Each row is a point. To make a cloud, some directions were put in groups of two or more. Within a group, all points are equally far from the middle, so they leave a hole (a ring in 2 directions, a hollow ball in 3). The other directions are filled evenly. Then the cloud was stretched, turned, moved and blurred a little. How many holes are there, and how many directions does each take, smallest first?
In the rows, zero is written as 128.

Cloud:
[[133 107  98]
 [ 96 179 148]
 [143 166 100]
 [165 148 199]
 [111 130  93]
 [ 92 138 186]
 [101 159 103]
 [174 141 198]
 [132 174 108]
 [ 79 161 151]
 [ 96 101 126]
 [199 127 127]
 [ 75 128 138]
 [191  94 149]
 [162  81 156]
 [161 165 187]
 [145 117  91]
 [ 75 124 138]
 [135  79 155]
 [107 150  94]
 [102  99 171]]
Holes: 1 (3)

Cloud, 30 rows:
[[186 144 176  97]
 [119 140  67 102]
 [141 194 119  77]
 [134 160 157 149]
 [ 81 152 125 103]
 [159 167 104 159]
 [ 95 169 139  88]
 [132 102  82 100]
 [116 142  93 183]
 [125 107 117 191]
 [189 145 133 138]
 [198 151 167  96]
 [151 118 156  75]
 [148 110  67  97]
 [107  98 185  87]
 [140 137 189 136]
 [132 157  97  74]
 [141 117 184 124]
 [206 168 123 136]
 [178 138 136  58]
 [143 143  73  82]
 [111 103  72 107]
 [154 111 147  91]
 [158 141 144 153]
 [186 162 176 115]
 [148 109 165 114]
 [179 129 157  86]
 [160 122 101  78]
 [ 91 131  59 138]
 [136 169 105 153]]
Holes: 1 (2)

Cloud:
[[102  70 144  81 129  91]
 [ 56 163  86 149  95 111]
 [147 153  72 127 146 190]
 [151 151 108 127 143 103]
 [ 70 143 128 107 136  66]
 [110 126 145 121  68 115]
 [150  68 129 136 145 116]
 [ 74 127 131 183 144 118]
 [153 102 137 142 141  84]
 [ 85 159 116 177  97 122]
 [146  90  92  93 128 128]
 [ 52 155 190 118 101 101]
 [ 38 140 115 124  98  84]
 [ 70 179 126 143 107  83]
 [ 62 100 104 104 129  56]
 [ 87 174 147 116 152  70]
 [105  92  86 104 121 189]
 [118 122 132 152 107  57]
 [110 113 126 139 103 175]
 [ 75 150  97  82  68 163]
 [ 99 170 135 113 177  89]
 [ 97 129 122 143 185 105]
 [113 140 157 193 157 124]
 [ 92 130 106 130 132  58]
 [133  79 133  91 138 119]
 [104 143 157 139  81 156]
 [ 32 137 100 124 115 145]
 [ 80 141 120  70  89 123]
 [ 95 121 119 153  99  54]
 [133 145 101 127 128 199]
 [109 170  87 163 111 171]
 [136 136 143 173 143 153]
 [140 141  89  70 111 140]
 [167 140 164 123 160 139]
 [ 39 142 103 113 121 163]
 [148 150 160 127 107  95]
 [143 143  84  81 102 134]
 [ 94  79 114 113 124 173]
 [ 66 138 157 121 155 159]
 [135  87  84  82 139 154]
 [139  67 152 116 147 123]
 [ 43 191 132 134 112 126]
 [ 64 209 150 149 113 101]
 [ 54  67  93 109  81 158]
 [ 91 181  98 153  88 113]
 [ 71  77  82 101 165  87]]
Holes: 2 (2, 2)
